Each row is a point. Two turns around zero, p and q, are shown by what they do to some points. Where does a point land after both, in the order given? Backwards means that the second turn is done in reverse. Each puzzle has new turns, and all numbers are rounded.

Turn p:
-18; -13; -38 => -13; -4; -42
47; -25; 27 => 17; -45; 36
22; 40; 30 => 34; 23; 36
-8; -1; 22 => -12; 6; 19
-43; -1; -41 => -25; 20; -50
Turn q:
-20; 3; 15 => -8; 2; 24
7; -37; -52 => -27; -29; -50
11; -26; 11 => 12; -28; 0
2; 60; 26 => 24; 55; 26
Where do these land?
q, then p: -17; -25; -11 => -31; -5; -8
p, then q: 39; 4; 77 => 58; -25; 59
q, then p backwards: -13; 12; -23 => -29; 0; -4
q, then p: 13; -34; -20 => -16; -25; -29
p, then q: -3; 45; -37 => 12; 38; -43
p, then q: -18; -3; 14 => -9; 9; 19

Turn p:
-19; 4; -24; 58; -13; -6 => -31; -9; -6; 43; -28; -28
12; 20; -12; -22; -24; -12 => 12; 26; -16; -22; -14; -12
-12; 17; 7; -9; 30; -13 => -7; 14; 10; 0; 35; -8
-14; -27; 89; -64; -12; 14 => 11; -18; 66; -80; 12; 44
-8; 39; -34; 85; -1; 26 => -46; 22; -15; 82; -34; -5
33; -8; 28; -11; 10; 1 => 36; 1; 20; -3; 7; 20
5; -13; -19; -41; 6; 20 => 8; -6; -33; -27; 16; 23
2; -32; -35; 4; 3; -29 => 15; -31; -27; 6; 5; -34
Turn q:
13; 32; 32; 45; 19; -27 => 35; 21; 41; 35; 20; -19
21; -57; -1; -23; -7; 9 => 2; -50; -16; -30; 8; 24
27; -11; -25; -28; 2; 32 => 5; 4; -34; -36; 3; 28
-13; -7; -16; 16; -17; 14 => -1; -5; -15; 16; -25; 9
3; 33; 57; 17; -12; -15 => 9; 16; 67; 11; -2; -5
-54; 43; -53; -1; -15; -58 => -28; 25; -24; 20; -35; -87
3; -33; 6; -26; 30; 44 => -22; -12; -20; -14; 32; 49
Where do these land?
p, then q: -38; 9; 8; 48; 19; 6 => -19; -13; 21; 57; -2; -4
q, then p backwards: 10; 48; 11; 27; -16; 20 => 37; 39; 26; 12; -14; 4
p, then q: 14; 28; 24; -6; 7; -18 => 10; 27; 30; -7; 14; -5
p, then q: 42; -70; -20; -28; -17; -36 => 47; -51; -31; -59; 15; -4
q, then p: -43; 12; 19; -40; -35; 30 => -58; 0; 15; -46; -18; 7
p, then q backwards: 34; -20; -53; 1; 23; -43 => 20; -14; -50; 34; 29; -40
q, then p backwards: -19; -7; 11; -2; 20; 41 => -10; 12; 1; 3; 22; 44

Turn p:
-22; 27; -35; 4; 7; -35; -18; -27; 20 => -4; 27; -36; 8; 4; -40; -17; -34; 6
16; -30; -35; -46; 43; 31; -46; 10; -30 => 4; -24; -54; -46; 27; 34; -39; 34; -12
-47; -35; 34; 21; 9; 12; 8; -12; 32 => -38; -32; 22; 16; 6; 20; 5; -43; 31
-39; -11; -19; 9; 19; -23; 21; 58; 26 => -51; -13; 2; 3; 41; -41; 24; 16; 21
-4; 27; -2; -48; -47; 13; -17; -23; -6 => 5; 26; -13; -34; -63; 3; -12; 1; 6
21; 11; 30; -2; 13; -32; 44; 22; 7 => 17; 8; 54; -9; 26; -25; 21; 6; 1
4; 40; 46; 49; -22; -7; -21; -20; -34 => 2; 29; 37; 48; -31; 11; -24; -15; -48
38; -16; 38; 16; -56; -27; -3; -10; 12 => 41; -13; 42; 35; -44; -13; -11; 9; 20
-18; -43; -50; -11; 38; 47; -4; -17; -53 => -10; -48; -66; -30; 19; 41; 10; -4; -42
52; 30; -8; 9; -5; 19; 35; 19; 26 => 35; 40; 10; 11; 14; 9; 43; 30; 18
Turn q:
6; -19; 16; -43; -21; 12; 8; 14; -5 => 25; -14; 14; -44; -10; 3; -2; 17; 0
2; -8; 44; -12; 35; 10; 2; -4; 26 => -6; -19; 36; -9; 45; 9; 2; 1; 16
10; 68; -29; 54; 33; 30; -38; 27; -31 => -26; 64; -32; 58; 15; 21; -58; 22; -2
22; 54; -42; 29; -9; 32; -15; 30; 20 => -7; 50; -38; 31; -12; 19; -17; 29; 45
29; -29; -29; -17; 7; -36; 4; 11; 3 => 20; -28; -40; -8; 9; -33; 12; 8; -2
-9; 74; -63; 9; 4; -9; 2; 5; -2 => -40; 69; -55; 7; -11; -12; -1; 0; 12
33; -1; -25; -15; -18; -25; 32; -46; -31 => 44; 24; -26; -14; -3; -21; 35; -32; -30
-33; -23; 74; -11; -18; -15; -5; 30; 11 => -13; -40; 75; -15; -14; -21; -12; 21; 2
15; -66; 6; 7; -12; -30; 65; -28; 6 => 36; -44; 8; 3; -1; -14; 80; -8; -30
-51; -43; 24; 7; 26; 32; -4; -11; -8 => -30; -43; 29; -2; 6; 47; -6; -11; -31
-24; -6; 24; -8; -27; -1; -51; -28; 11 => -3; -18; 29; -6; -25; 0; -33; -46; 20
Where do these land?
p, then q backwards: 28; -17; -16; -2; 0; -45; 23; 26; 57 => 54; 9; 24; -4; 1; -37; 1; 16; 51
q, then p: -38; -6; 60; -40; -4; -17; 14; 37; 43 => -35; -32; 63; -40; 1; -15; -18; -3; 45
q, then p: -5; 40; -24; 18; 7; 17; 17; -35; -44 => -1; 50; -19; -1; -15; 13; 14; -13; -52
p, then q: -13; -29; 42; -38; -4; -24; 11; -11; -3 => 24; -37; 34; -33; 3; -11; -7; -24; 10
p, then q: -10; 6; -5; -48; 10; 49; -41; -47; -32 => 23; 18; -36; -49; -29; 48; -39; -24; 10
p, then q backwards: 56; 42; 1; 31; 0; -11; 7; 26; -5 => 45; 27; 25; 33; 1; 4; 34; 17; -29
p, then q backwards: -2; 29; 11; 41; 5; 19; -31; -56; -33 => -10; 2; -20; 39; -4; 25; -22; -42; -57
p, then q backwards: -3; -28; -35; 9; 16; -7; 14; 35; 52 => 27; 2; -10; 3; 35; -21; 6; 17; 61
p, then q: 32; 0; -8; 48; 27; -12; 11; 30; -23 => -3; 2; -3; 39; 35; -5; -8; 35; -41
q, then p: 13; -14; -29; 36; -26; 47; 8; -21; -18 => 21; 15; -21; 30; -24; 41; 38; 20; -15
p, then q: -57; -24; 3; -56; -32; -15; -33; 16; 7 => -27; -48; 2; -43; -54; -21; -13; -23; 26

Turn p:
3; -21; 21; 16; -9; -29; -6; -4; -14; 2; 0 => 12; -10; 22; 3; -7; -23; -17; 8; -25; -2; 4
-4; -38; -21; -10; -21; 36; -26; 0; -33; -25; 37 => -13; -19; -23; -15; -12; 49; -34; -2; -27; -20; 37
15; -20; -23; 3; -20; 20; 26; -1; -23; 70; 30 => 4; -4; -1; 28; -14; 29; 28; -8; -35; 56; 44
44; 23; -29; -6; -25; 18; -29; 76; 31; -40; -61 => 37; 11; -70; 5; -48; 17; -8; 36; 36; -19; -71
-34; 2; 28; -13; -30; -12; 28; -4; 2; 15; 23 => -37; -4; 29; -13; -15; -17; 20; 23; -2; 13; 27
-9; 17; 35; -9; 10; 11; 29; -36; -26; 46; -55 => 1; 8; 58; -16; 7; 8; 49; -23; -21; 30; -42
10; -7; -33; 55; -6; 7; 16; -31; 30; -27; 25 => 4; -12; -6; 51; -9; -6; 3; -35; 20; -46; 35
-24; -16; -24; -24; 6; -24; 9; 34; -31; -43; 22 => -21; -15; -51; -34; 13; -21; -7; 21; -28; -23; 16
1; -16; -25; -27; -10; -21; -15; -30; 0; -18; 28 => -10; -1; -16; -25; -11; -14; -31; -31; 1; -2; 35
-15; 31; -29; 12; 18; 18; -79; 0; -13; -4; -23 => -21; 36; -20; 18; 16; 31; -54; -20; -5; -7; -51
-3; -26; 13; 28; 47; -10; 28; -6; 84; -3; 16 => 16; -48; 14; 36; 39; -34; 8; -3; 70; -3; 19
17; 71; 88; -24; 40; -15; 19; 2; -8; 27; -43 => 30; 60; 65; -37; 39; -20; 43; 34; 16; 22; -53
Turn q:
-4; -20; -33; 7; 24; 6; 24; 32; -10; 16; 8 => -12; -25; -34; 1; 4; 3; 21; 23; -24; 24; -12
2; -3; -12; -17; -7; 3; 50; 19; -20; -20; -16 => 12; -8; -3; -18; -4; -10; 45; 15; -13; -15; -33
-4; 12; 16; 21; 21; -58; 54; -44; 19; 25; -46 => -22; 13; 20; 17; 45; -61; 35; -11; 55; 24; -24
-18; -11; 67; 6; -61; 9; -10; 43; 7; 22; 4 => -27; -27; 78; -3; -55; 17; -15; 16; -1; -2; 4
20; 53; 42; -31; 0; -34; -4; -1; 5; 7; 69 => 19; 22; 48; -55; 24; -21; -19; 12; -16; 16; 61
62; 45; -62; -49; 16; 14; -47; 22; -4; -3; 11 => 69; 52; -53; -31; -8; 20; -40; 28; -24; 27; 0
-26; -22; 36; 44; 35; -12; -28; -21; 3; -36; -14 => -35; -10; 7; 46; 42; -1; -27; -9; 11; -48; 6
38; -42; 20; 42; -6; 21; 5; -16; -9; -23; -2 => 33; -35; 16; 58; 9; 12; 10; -10; -3; -20; 3
-48; -42; -7; -6; 40; 56; -23; -27; -12; 0; -21 => -37; -20; -38; 8; 21; 61; -9; -46; 4; -19; -26
-13; 57; -62; 1; -34; 31; -6; -3; 28; 17; -21 => -5; 71; -36; 0; -56; 13; 22; -5; 12; 23; 2
-39; -12; -16; 21; 5; -16; -27; -28; -36; 13; -12 => -36; -2; -21; 18; 1; -23; -25; -47; -15; -2; -14
32; -17; 11; -38; -31; -20; 11; 23; 29; -17; 41 => 42; -32; 15; -39; -20; -9; 0; 34; 15; -7; 35
Where do these land?
q, then p: -30; 5; 0; 30; 11; -6; 4; -62; -31; -29; 8 => -13; 10; 17; -4; 34; -30; 1; -50; -9; -47; 19
p, then q backwards: -47; 12; 8; 27; 33; -8; 43; -16; 34; 21; -3 => -17; -13; 31; 42; 18; -25; 52; -27; 8; 11; -16
q, then p: -11; 11; -2; -6; 23; -36; 8; -12; -6; -19; 51 => -4; 9; -23; -28; 40; -26; -16; -2; -12; 5; 36
q, then p: -21; 95; 3; -32; 24; 4; 51; -15; -3; -21; -11 => -17; 61; -9; -51; 39; -23; 69; 7; 26; -2; -16
q, then p: 12; -29; 15; -6; 3; 8; 49; -35; -10; 30; 17 => 26; -36; 33; -8; 17; -6; 28; -26; 0; 26; 25
p, then q: -40; 4; 18; 3; 21; 25; 43; 33; -22; -16; 0 => -25; -26; -16; -18; 23; 12; 38; 31; -20; -22; -30
p, then q: 35; -16; -41; 28; 17; 4; -49; 5; -16; 17; 9 => 23; 23; -26; 51; 0; 12; -29; -27; -28; 21; 6
q, then p: -15; -8; 2; -20; 28; -10; 12; 0; -4; 9; -20 => -7; -17; -8; -12; 17; -7; 5; -13; 10; 15; -28
p, then q: 7; -10; 30; -38; -21; 62; -75; 2; 29; -28; -10 => 9; 17; 1; -7; -47; 89; -39; 8; 40; -19; -2
p, then q backwards: 27; -15; -18; -2; -70; -13; -57; 37; -11; 44; 6 => 25; 12; -42; 19; -35; 13; -63; 54; -2; 43; 3
q, then p: 52; -30; 60; 26; -27; 34; -51; 19; 25; -9; -9 => 40; -12; 39; 38; -18; 55; -43; 48; 17; -33; 0
q, then p: 49; -27; -37; -11; -45; -67; -32; 36; -10; 27; -34 => 38; 3; -14; 24; -71; -41; -53; 11; -19; 45; -34
q, then p: -16; 8; -38; 2; 3; 3; 54; 8; 23; -24; -3 => -11; -11; -41; -1; -5; -26; 55; 4; 7; -7; 12

Turn p:
-26; 31; 1; -6; 14; 20; 10; 41; 6; 7; -29; 6; 54; 60 => 12; 50; 53; -20; 30; -1; 14; 21; -38; 14; -12; 13; 19; 43
47; -12; -27; 41; 19; 31; 45; 4; -48; 16; -31; -37; -41; -27 => 41; -60; -29; 12; -13; 11; 5; -16; -46; -1; -68; 4; -40; -14
-42; 28; 13; 0; -12; 29; 36; 45; 36; 13; -8; 24; -4; 8 => -13; 33; 48; 20; 15; -12; 44; 32; 3; 31; -14; 12; -25; 1
31; -22; -29; -17; 50; 16; -11; 3; -16; -44; 2; -12; -36; 24 => 29; -28; 0; -10; 8; 27; -1; -18; -4; -70; 4; -10; -33; 28
-26; 18; 45; 6; -43; 16; -1; -8; -4; -19; 17; -45; -33; 9 => -42; -13; 35; 29; -40; -9; -16; 2; -5; 14; -3; -53; -11; 5
-1; 36; -34; -27; -18; 0; -16; -17; 20; 3; 53; 17; 47; -4 => -1; 57; -13; 17; -20; 42; 1; 15; 2; 1; 47; 15; 34; -12
34; 28; 28; 24; 0; 17; 15; -44; 43; -33; -28; 15; 31; -20 => 19; 45; 20; 10; -1; 13; -37; -44; 42; 12; -44; 3; 6; -28
21; -40; -6; -27; -51; -44; -40; 17; -1; -22; 4; -16; 22; -20 => 4; -11; -24; -34; -39; -24; -29; 47; 32; -27; 18; -11; 39; -10
15; -55; 51; 39; 6; -47; -32; 6; 6; -34; 21; -53; -3; -40 => 20; -53; -23; 18; 3; -49; -29; -4; 46; -17; -3; -71; 41; -10
-41; 23; -22; 17; -28; -43; -20; -35; -28; -5; 17; 43; -3; -37 => -70; 13; -43; 27; 1; -16; -10; -6; -4; -15; 16; 34; 26; -34
16; 7; 26; -39; -16; 3; -34; 11; -6; 43; 17; 51; -2; -34 => -5; -7; 5; -19; 15; 4; -19; 26; 8; 28; 57; 25; -12; -57
7; 34; 10; -32; 24; 30; -16; 21; 41; 2; -28; -43; -44; 7 => 14; 26; 14; -16; 10; 11; -3; 14; -3; 3; -4; -58; -75; 10
49; -5; -7; 50; 21; -12; 21; -28; 17; 38; 9; 33; -8; 23 => 43; -8; -25; 27; 8; -7; -13; -48; 10; 34; 4; 50; -14; 20
-41; -50; -22; -41; 28; -56; 30; 18; -47; -14; 6; -35; 15; 38 => -6; -27; -9; -49; -13; -31; 68; -10; -33; -47; 17; -17; 46; 43
-42; -22; -27; 14; 9; 42; 12; -34; -19; 52; -22; 50; 3; 13 => -42; -20; -9; -12; 38; 42; 25; -13; -11; 41; -16; 61; -2; 18
Turn q:
4; -46; 58; -24; -39; 35; 24; -21; 26; -6; 25; 13; 9; -14 => -29; -36; 59; -2; -14; 19; -14; -21; 8; 49; 26; -2; 29; -27
-12; -36; -32; -5; -25; -16; -18; -55; -27; -41; 27; 15; 33; 33 => -24; -30; -6; -37; -24; 14; -13; -67; -18; -30; 12; -10; 6; 50
17; 28; -27; -22; 26; -36; -38; -31; 36; -15; 14; 22; 41; 1 => 3; 20; -24; -37; 27; -17; -8; -38; 57; -37; 13; 7; 22; 17
-45; -9; -36; 28; 28; 10; -33; 22; 37; -41; 14; 17; -15; 6 => -26; -31; -14; 26; 10; 14; 8; -5; 36; -54; -6; 36; -44; 7
12; -8; 1; -23; -35; -8; -39; -30; -12; 1; -8; 13; -25; -39 => 28; -5; 14; -34; -32; -16; -38; -29; 3; 1; -11; 3; -13; -30
-28; 6; -9; 9; -14; 50; 29; 31; 1; 20; -11; 19; -48; -17 => 8; -4; 5; 25; -20; 34; 26; 24; -3; 38; -22; 28; -43; -28
0; 11; 12; 42; -19; 14; 47; 31; -35; 10; -50; -3; 33; -37 => -8; 36; -16; 23; -12; 37; 8; 29; -57; 5; -30; 4; 40; -42
26; -41; -37; -30; 44; 33; -27; -27; -18; 15; -20; -49; -8; 29 => 52; -34; -5; 4; 39; 18; -43; 0; 0; 7; -22; -44; -16; 55
-16; -6; 51; -5; -23; -22; 50; 19; 32; -52; -24; 15; -15; 23 => -39; -2; 80; -2; -4; -7; 50; 19; -12; -15; -5; 21; 21; -6
-39; -3; -22; 23; -27; 35; -8; 42; -31; 12; 12; -37; 14; -42 => -16; -19; -50; 18; -43; 39; -20; 41; -14; -3; -7; -18; -16; -34
50; -47; -31; 0; -30; -49; -9; -41; -35; 11; 42; 7; -23; -30 => 47; -45; -23; -41; -14; -37; -8; -61; -43; 2; 29; -13; 1; -22
-43; 44; 1; -1; 59; 29; 31; 24; -36; 24; 22; -51; 33; -19 => -31; 43; -50; 28; 24; 37; 10; 44; 5; 12; 9; -71; -24; -9
51; 28; 12; -20; -26; -9; 17; 27; -25; -39; -2; 19; 50; 15 => 5; 39; 15; -40; -8; 25; 3; 19; -24; -21; 47; 17; 52; 13
28; 43; 20; 6; 15; 24; -22; -29; 52; 35; -13; -31; -38; 13 => 47; 21; 19; 50; -2; -37; -6; 6; 61; 27; -12; -9; 3; 13
-16; 38; 13; -13; 37; -42; 8; 18; 51; 37; -10; -3; 9; 47 => -24; 27; -9; -1; 41; -52; 37; 34; 44; 13; -14; 7; 12; 34
10; -4; 25; 35; 29; -48; -15; 21; -16; 28; -17; 34; -48; 32 => 4; 18; 3; 18; 31; -71; 5; 5; -42; 4; -6; 44; -31; 11
Where do these land?
q, then p: 9; 46; 15; -5; -9; 19; -14; 4; 8; -58; -25; -10; 10; 11 => 2; 35; 62; 27; -9; -5; -31; 11; 12; -8; -6; -16; 2; -4
p, then q: 0; -38; -23; 14; -11; 42; -12; -2; 22; -32; -11; -18; 31; 6 => -1; -4; 24; 20; 10; 33; -18; 35; 22; -3; -17; 26; 33; 30
q, then p: 32; -14; -70; -60; 11; -10; 18; 36; -24; -2; -24; 14; -29; 36 => 57; -27; 43; -52; -14; 14; 21; -9; -20; -32; 26; 29; -51; 8
p, then q backwards: 1; 24; 34; 6; 5; 27; 26; -43; -25; 18; 21; 10; -6; -31 => -10; -32; 21; 22; -8; 29; 29; -28; -2; 5; 15; 25; -6; -45
q, then p: -7; -4; 65; -21; 25; 5; 12; -2; -12; 16; 47; -29; 35; -29 => -9; 0; -32; 28; 22; 10; 23; 21; -20; 25; 26; -72; 26; -7
q, then p: 52; 12; -69; -22; -38; -17; -33; 18; -12; 16; -13; 33; -10; 24 => 36; 13; 10; -43; -36; 16; -19; 8; 7; -30; 43; 71; -20; 1
q, then p backwards: -12; -2; -8; 7; -18; -4; -22; 27; 15; -23; -20; -38; -36; -44 => 33; -9; -2; -4; -24; 11; 7; 37; -13; -41; -3; -6; -22; -45
p, then q backwards: -40; -6; 74; 20; -35; 15; 9; 1; -30; 35; 24; -6; 29; -13 => 4; -48; 72; -3; -30; 8; 45; -7; 25; 34; 8; -16; 13; -4
q, then p backwards: -35; 8; 29; 28; 27; 47; 8; 12; 19; 21; 34; 23; 5; -36 => -22; 29; 8; 15; -14; 23; -10; -33; 24; 20; 32; 37; -26; -47
p, then q: -62; 9; 17; 8; -2; -20; 30; -38; -29; -4; 57; 11; 33; -36 => -63; 11; -47; 18; -12; 34; 17; -40; -7; 5; -13; -38; 33; -32
q, then p: 44; -18; -43; -41; 0; -33; -20; -20; 28; 8; -64; 23; -5; 1 => 44; 26; 11; -83; 12; 2; -25; -32; 23; -21; 8; 22; -10; -11
q, then p: 54; -22; -49; -36; 5; -52; -48; 23; 22; -27; -10; 51; -39; 52 => 34; -4; 37; -45; -4; -21; -2; -46; 43; -62; 69; 53; -20; 9
p, then q: 47; -13; -17; 57; 4; 0; 2; 0; 15; -19; 6; -45; -19; 8 => 49; -26; 1; 27; -13; -17; -15; -5; -18; -31; -18; 22; 31; 37
q, then p: -53; -23; 62; 14; -2; 20; 42; -36; -20; 18; 25; 7; -25; 7 => -59; -40; -17; 18; 4; -22; 15; -22; -29; 67; -10; -27; 0; 0
p, then q: 9; 6; -56; -17; 37; -26; -58; -1; -25; 16; -40; 4; -13; 44 => 21; 7; 0; -45; 16; 19; -1; -3; 1; -29; 26; 2; -69; 65
q, then p: 0; 31; -24; 0; -16; -3; 1; 7; 68; 4; -7; -43; 0; 28 => 43; 34; 15; 0; -17; -30; 18; 18; 40; 12; -28; 11; 12; 36
p, then q backwards: -36; 6; 60; 48; 15; -9; 59; 13; -19; 13; 2; 14; 37; -26 => 17; -30; 47; 30; 2; -29; 57; -33; 45; 34; -29; 8; -14; -14
